Each row of a before or after table is a point. The points were changed in one or more steps. Then noise was added and the rows were shuffled. The steps act on columns, c1 being the first. Write out the steps. A step turns or swaps two columns, mirrors them in a line or flattens them onto one, adds a multiple of one to another, or multiplies or shifts one. Angles are multiples of 10 degrees, from the lower column toward the higher: turns from -170 to 170, lines from 10 to 170 but not 90. Use the fewest steps. Two steps may share a column if one is a turn and the other turns, adds or multiplies; they go together, in the order done. Otherwise the lowest column goes first.

Before:
[[ 0.06 -0.10]
 [ 0.31  0.48]
 [ 0.09  0.37]
 [-0.94  0.26]
 [ 0.60  0.21]
 [ 0.05 -0.14]
 [-0.54 -0.47]
 [ 0.03  0.09]
 [ 0.71  0.22]
 [-0.54  0.17]
 [ 0.52  0.50]]
After (11 x 2):
[[-0.11  0.00]
 [ 0.56  0.74]
 [ 0.30 -0.23]
 [-0.27  0.67]
 [-0.02 -0.75]
 [-0.13  0.00]
 [ 0.38  0.42]
 [ 0.39 -0.44]
 [ 0.31 -0.66]
 [ 0.00 -0.62]
 [ 0.04 -0.02]]
Steps: turn c1 and c2 by -110 degrees

Before, 8 rows:
[[ 0.55 -0.16 -0.70 -0.26  0.14 -0.41]
 [-0.38  0.14 -0.39 -0.58 -0.41  0.42]
 [-0.54  0.83 -0.29 -0.18 -0.18  0.12]
 [ 0.17 -0.34  0.56  0.32  0.12 -0.17]
 [-0.18 -0.73 -0.04  0.57  0.01 -0.27]
 [-0.36 -0.58  0.37  0.26  0.27 -0.45]
 [-0.20  0.52 -0.34 -0.07 -0.64  0.15]
 [-0.54  0.71 -0.39 -0.06 -0.13  0.83]]
After, 8 rows:
[[-0.30  0.04  0.48  0.18 -0.92 -0.21]
 [ 0.24 -0.10 -0.78  0.56 -0.57 -0.41]
 [-0.59  0.22 -0.18 -0.16 -1.70 -0.25]
 [-0.30 -0.03  0.28 -0.35 -1.62 -0.46]
 [ 0.05  0.42 -0.38 -0.23  1.74  0.15]
 [ 0.61  0.34 -0.53 -0.35  0.68  0.41]
 [ 0.19 -0.10 -0.45 -0.55  2.12  0.08]
 [ 0.03 -0.13 -0.49 -0.55  1.74  0.86]]
Steps: turn c1 and c4 by 90 degrees; turn c2 and c5 by 110 degrees; multiply c5 by 2.5; shift c3 by -0.10

Before, 14 rows:
[[ 0.34  0.09 -0.04 -0.67  0.02  0.07  0.91 -0.19  0.10  0.15  0.07]
 [-0.11 -0.33 -0.21 -0.46 -0.29  0.15  0.06  0.06  0.45  0.09 -0.46]
 [ 0.09  0.14  0.17 -0.38  0.18 -0.31 -0.24 -0.19 -0.36 -0.01  0.24]
 [ 0.45  0.39  0.10 -0.19 -0.10  0.40  0.06 -0.27 -0.45  0.31 -0.17]
 [ 0.24 -1.92 -0.09  0.49 -0.15 -0.21  0.88 -0.11  0.33 -1.31 -0.38]
 [ 0.73  0.39  0.43 -0.14  0.19 -0.35 -0.32  0.24  0.45  0.14 -0.01]
 [-0.07 -0.07  0.02  0.03  0.13  0.15 -0.31  0.42 -0.05 -1.47  0.10]
 [ 0.43  0.37 -0.05 -0.49 -0.69 -0.16  0.43  0.43 -0.39  0.19  0.22]
 [-0.11  0.42  1.24  0.46  0.18 -0.15  0.01  0.32  0.39  0.28 -0.08]
 [ 0.51  0.13  0.38 -0.58 -0.32 -0.22  0.11 -0.16 -0.33  0.15 -0.02]
 [ 0.17  0.45 -0.25 -0.56 -1.29 -0.16  1.14 -1.01 -0.17  0.19 -0.01]
 [ 0.03  0.38 -0.20  0.37 -0.06 -0.35  0.42 -0.01  0.13  0.30 -0.21]
 [ 0.04  0.59 -0.01 -0.63  0.06 -0.25 -0.08  0.37 -0.41 -0.51 -0.61]
 [-0.02  0.01 -0.22 -0.66  0.06 -0.20 -0.04  0.25 -0.16  0.13 -0.02]]
After (14 x 11):
[[-0.06  0.45 -0.21 -0.23  0.05  0.16 -0.34 -0.47  0.25  0.08  0.01]
 [-0.06 -0.17  1.21  0.62  0.05 -0.13 -0.15 -0.10  0.11 -0.47  0.27]
 [ 0.43 -0.01  0.12 -0.02 -0.03  0.39  0.22 -0.07 -0.13 -0.52 -0.27]
 [ 0.07  0.02 -0.25 -0.46  0.09 -0.17  0.11  0.10 -0.03 -0.10  0.18]
 [ 0.40  0.05 -0.13 -0.51  0.06  0.09  0.14  0.10  0.95 -0.12 -0.25]
 [ 0.82 -0.25  0.48  0.04  0.06 -0.34 -0.86 -0.05 -0.13 -0.45  0.31]
 [-0.12 -0.81  0.05  0.30 -0.75  0.24 -0.11  0.15 -0.44  0.99  0.40]
 [-0.02 -0.48 -0.03 -0.42 -0.68 -0.32  0.30 -0.57 -0.19 -0.06  0.33]
 [ 0.42  0.33  0.37 -0.53 -0.15 -0.15  0.11  0.00  0.06 -0.12 -0.18]
 [ 0.06  0.03 -0.27  0.62  0.05 -0.34  0.01 -0.22  0.45 -0.53 -0.03]
 [ 0.21 -0.24  0.28 -0.16  0.06 -0.30  0.17  0.17 -0.29 -0.17 -0.25]
 [ 0.31  0.51  0.03 -0.29 -0.49 -0.15  0.37  0.28  0.15 -0.42  0.41]
 [ 0.25  0.29 -0.12  0.64  0.10 -0.14 -0.11 -0.37  0.91  2.37 -0.12]
 [ 0.17  0.91 -0.23 -0.48 -0.91 -0.11  0.43  0.02  1.04 -0.52 -1.21]]
Steps: turn c7 and c9 by 70 degrees; add -0.5 times c1 to c7; turn c2 and c10 by -130 degrees; turn c2 and c5 by 50 degrees; shift c4 by 0.20; swap c8 and c11
